Every row gives one point. The window is the flat piece filled in between its corners: a triangle in 3 columns, a solid with four corners in 4, and so on. A path goes straight from each point to the next, and from the last back to the first. List the points from which the path goes on through the window.

Window (4 x 4)
[[-1.0 -3.1 -3.8  3.1]
 [ 5.7 -5.1  1.1 -1.9]
 [ 3.7  8.8  4.8 -2.0]
 [-3.2 -9.6 -2.3 -0.9]]
Path:
(1): [1.5 1.2 4.3 2.6]
(2): [ 0.2  6.5 -3.3 -4.1]
(3): [-1.2  4.9 -3.1 -1.1]
(4): [-2.6  2.9  2.3  3.2]
(5): [-4.9 -3.3  4.1  4.9]
(6): [-0.9 -3.2 -6.6 -4.5]
(7): [ 0.2 -9.5 -8.9 -4.6]
(8): [ -2.9 -13.6   2.1   3.9]
(9): [-1.0 -3.4  1.1  5.5]
(10): [-0.4 -2.6 -5.3  1.2]
(11): [-0.2 -0.7 -4.7 -3.5]
(12): [-2.3 -2.2  3.8  5.1]
Through the window after points: 9

Window (6 x 6)
[[  6.0  -6.7   1.4  -1.6  -1.7 -11.0]
 [  0.7   8.7   5.5   5.0  -0.8   2.9]
 [  2.1  12.0   0.8  -0.3  -3.6   3.6]
 [ -2.2   5.7  -4.2   5.0   6.0   0.0]
 [ -3.0  -0.8  -5.5  -7.2  12.7   5.7]
 [ -1.9  -0.5   0.9   3.5  -5.0  -4.9]]
Path:
(1): [ 1.9 -0.9  0.9  3.5  0.2  0.3]
(2): [ 0.2 -1.4 -1.8  3.6 -2.5  0.7]
(3): [-2.6  4.9  0.5  2.5  0.6 -5.7]
(4): [-1.6  8.0  5.1 -3.3  1.6 -7.4]
(5): [ 3.6 -1.0 -1.4  0.6 -2.9  6.3]
(6): [ 2.4 -2.2 -2.3  2.9 -3.4  2.8]
(7): [-5.4  7.6  0.4  3.8  3.2 -7.3]
(8): [-1.7  2.2  0.5 -1.5  6.0 -2.8]
Through the window after points: 2, 6

Window (9 x 9)
[[-5.0  7.1  5.6 -6.5 -1.8  3.3  0.4  8.1  3.5]
 [ 2.6  5.0 -2.9  6.5 -0.6 -3.4 -5.8 -9.9  2.8]
 [-1.5 -9.7  5.6 -2.0 -1.0  3.6  1.5  1.9  1.0]
 [ 1.5 -0.8  7.0  9.8  4.7 -3.4  1.2  1.9 -6.7]
 [ 1.9 -5.5 -5.4  1.5 -3.2 -2.0 -7.2  3.1 -1.0]
 [ 7.1 -5.1  1.6 -1.6  7.7  4.2 -2.3 10.1 -2.9]
 [-1.9  0.2  0.5 -7.6 -0.5 -3.6  6.1 -1.8  1.5]
 [-6.6  0.0 -3.7  0.2 10.6  6.6  3.3 16.1 -1.9]
 [ 4.2 -1.5 -5.7 -1.7 -0.5  4.9 -4.9  0.1 -6.0]]
Path:
(1): [-3.7 -1.1  0.7 -5.0  3.8 -2.9 -4.0  3.3 -2.1]
(2): [ 0.9  0.6 -3.0  7.5 -7.6  3.1  2.8 -0.4  3.1]
(3): [ 6.1 -5.0 -2.5  3.6  0.8  0.8  1.3  7.9 -1.2]
(4): [ 1.1 -1.1  3.1 -2.9  5.7  2.6 -5.9  1.0 -1.4]
(5): [-0.9 -0.7 -0.9 -0.7  3.8 -4.3 -6.7  0.0  0.1]
(6): [ 3.8  1.6 -3.0  5.7 -0.9  3.1 -0.6 -1.0  0.4]
(7): [ 2.1  0.1 -1.8  3.2 -0.1  3.2 -0.2  3.5 -0.6]
(8): [-4.4 -1.3  1.6  1.0  7.5 -0.7 -8.2  5.4 -3.1]
Through the window after points: 3, 5
